Each row of a before or after table is a point. The points were changed in one or more steps. Then noise was added and the rows were shuffled. The steps act on columns, c1 being the first. Name the steps. A step turns or swaps two columns, mirrors them in a line or flattens them onto one, adds a multiple of one to another, or multiplies or shifts one. Angles are multiples of 10 degrees, from the lower column toward the higher: turns from -170 to 170, lines from 10 to 170 but not 90. Use the fewest steps. Two steps may share a column if one is a turn and the other turns, adds or multiplies; they go together, in the order done. Otherwise the lowest column goes first.

Before (8 x 3):
[[ -4   2  14]
 [  4  -1  22]
 [  9  11  15]
 [ -2 -26 -39]
 [ -7  26  18]
 [ -3  23  13]
 [ 24 -21 -44]
 [ -9  16  28]]
After (8 x 3):
[[ 37 -41 -31]
 [-35  25  16]
 [-19  -2  16]
 [-12  19  17]
 [ 56 -34 -21]
 [-24  41   8]
 [-17   2   9]
 [-13  35  11]]
Steps: multiply c3 by 1.3; turn c1 and c3 by 50 degrees; multiply c2 by 1.6

Before (11 x 4):
[[ -9   4 -13   5]
 [ -3   3 -16  16]
 [ 11  -8   1  11]
 [ -2  10 -16  17]
 [ 21 -25   0  16]
 [ -7 -23 -17  28]
 [ -1   2 -19  -2]
 [ -6  -8  18  -5]
 [ -6 -23  30  -9]
 [-17  24 -12   2]
 [ 12 -19 -10  12]]
After (11 x 4):
[[-14  12 -18  60]
 [-38  15 -14  -2]
 [-14 -22  27 -32]
 [-12  -8  17 -20]
 [ -2  -1 -17  24]
 [-15   4 -13  18]
 [ 24   2 -11  39]
 [ 40   0  -2  32]
 [ 23   5   2  11]
 [ -7  16 -13  30]
 [ -5  19 -17  21]]
Steps: multiply c1 by 2; turn c2 and c4 by -60 degrees; add -1.5 times c3 to c4

Before (12 x 6):
[[-18   2  18  14  34   4]
 [  6 -12  30  25  21   6]
 [  8  15 -19 -15   5 -19]
 [ 15 -29  -1 -31 -11  27]
 [ -1  12   0 -24  13 -11]
 [ 18  14 -27 -37 -27  35]
 [ 25 -12   4 -19  37  34]
 [-21   4  16  -6  27 -12]
 [-26 -29  11  22 -19   2]
 [ 30  35  -3 -27   1   6]
 [ 12 -21 -11  -3  25 -30]
 [  0   9   1   5  25  16]]
After (12 x 6):
[[  3  10   7 -41  12  -7]
 [  2  18  -7 -21   2 -20]
 [-10 -28   7  33 -17   6]
 [ -9   1  14  21  36   8]
 [  1   8  -9   8  22  16]
 [  6  17 -41 -55 -20  16]
 [  5 -29 -11 -51 -10  15]
 [  5 -16   2  -5  27 -20]
 [  2 -11  21  40  24  18]
 [ 12  -8 -12 -28  39  24]
 [-10   4  18 -10  29  -2]
 [ 10  37  -5 -43   4   1]]
Steps: multiply c1 by 0.4; turn c3 and c6 by 30 degrees; multiply c6 by 0.7; multiply c4 by 1.6
